Each row is a point. To make a cloud, some directions were put in groups of two or more. Within a group, all points are equally far from the middle, so they leave a hole (a ring in 2 directions, a hollow ball in 3). The other directions are filled evenly. Then the cloud was stretched, turned, moved and blurred a little. Count the holes, and give their numbers of directions, smallest first.
(in the rows, 128 means zero)

Cloud (13 x 2):
[[ 85 106]
 [156  73]
 [ 85 129]
 [170 169]
 [ 86 137]
 [ 87 100]
 [ 83 127]
 [191 146]
 [ 88 101]
 [ 84 129]
 [195 132]
 [122 172]
 [193 111]]
Holes: 1 (2)

Cloud, 30 rows:
[[ 92 165 166 100]
 [ 74 157 189  69]
 [ 95  59 113 153]
 [127 138  79  50]
 [100 109 133  89]
 [ 78 151 171  99]
 [163 105 165  70]
 [ 46 165 156 128]
 [145 158  95  92]
 [124 179 176 108]
 [111 152 141  97]
 [ 99 121  89  78]
 [106 109 118 147]
 [111 133 135 109]
 [ 94 116 155  60]
 [134  60  95  99]
 [117 170 137 144]
 [ 93  63 179  77]
 [113 220  85 140]
 [197 101 101 134]
 [ 80  82  83  84]
 [137 182 116 127]
 [ 89 123 156 111]
 [172 141  64 153]
 [138  96 127 170]
 [141  89 188 171]
 [120 105 153 144]
 [ 84 156 125  78]
 [146 186 154  64]
 [102  52 176  98]]
Holes: 0

Cloud:
[[ 51 119 137 184 116 106]
 [203  91 133 114 129 131]
 [133  77 146  93 118 176]
 [138 168 165 202 170 168]
 [ 86 138 133 154  59  89]
 [163 119 150  81 112 183]
 [179 105 121 138 197 142]
 [ 50 136 110 146  93 117]
 [133 144  96 144  74  83]
 [143 141 147 125  95  49]
 [134  96 161 155 197 164]
 [ 73 123  89 164 153 136]
 [159 149 101  97 187 135]
 [191 189 173 109 145 119]
 [191 186 150 180 123 138]
 [183  73 113 149 132 120]
 [170 144 180 174  75 153]
 [124  90 172 130 157 194]
 [138 153 169  95  99  62]
 [174 147 108 192 135 170]
 [124  79 107 126 104  77]
 [170 157 107 197 127 160]
 [133 209 134 134 135 172]
 [127  91  99 127 121 182]
 [143 189 139 157 161  71]
 [ 83 153 215 126 157 113]
 [ 95 127 125 132  95 195]
 [182 118 200  99 143 108]
 [ 83 145 174  69 145 116]
 [154 104 121 215 132 136]
 [112 141 164 192 192 105]
 [ 77 172 180 148  78  94]
 [ 96  56 150 139 101 149]
 [123 163 145 153 178  61]
 [119 194 193 184 109 147]
 [ 74  96 161 129 122  66]
 [ 70  96 195 162 102  99]
 [175 132 122 209 116 114]
 [120 152  70 117 150 107]
 [144 148 198 155 128 198]
 [160 135 100 162  85 171]
 [128 137  81 179 138 168]
 [ 97 161 209 102  89 117]
 [181 116  92 126 104 159]
 [ 73 132 116  93 120  76]
 [ 85 144 205  99  91 147]
 [104  76 123 115  87  86]
 [149 210 116 166 156 128]
 [121  89 145 133 201 148]
 [101 187 142 202 130 100]
 [104 176 151  72 130  91]
 [117  69 105 120 164 116]
 [ 92 135 144 198 109 185]]
Holes: 1 (6)
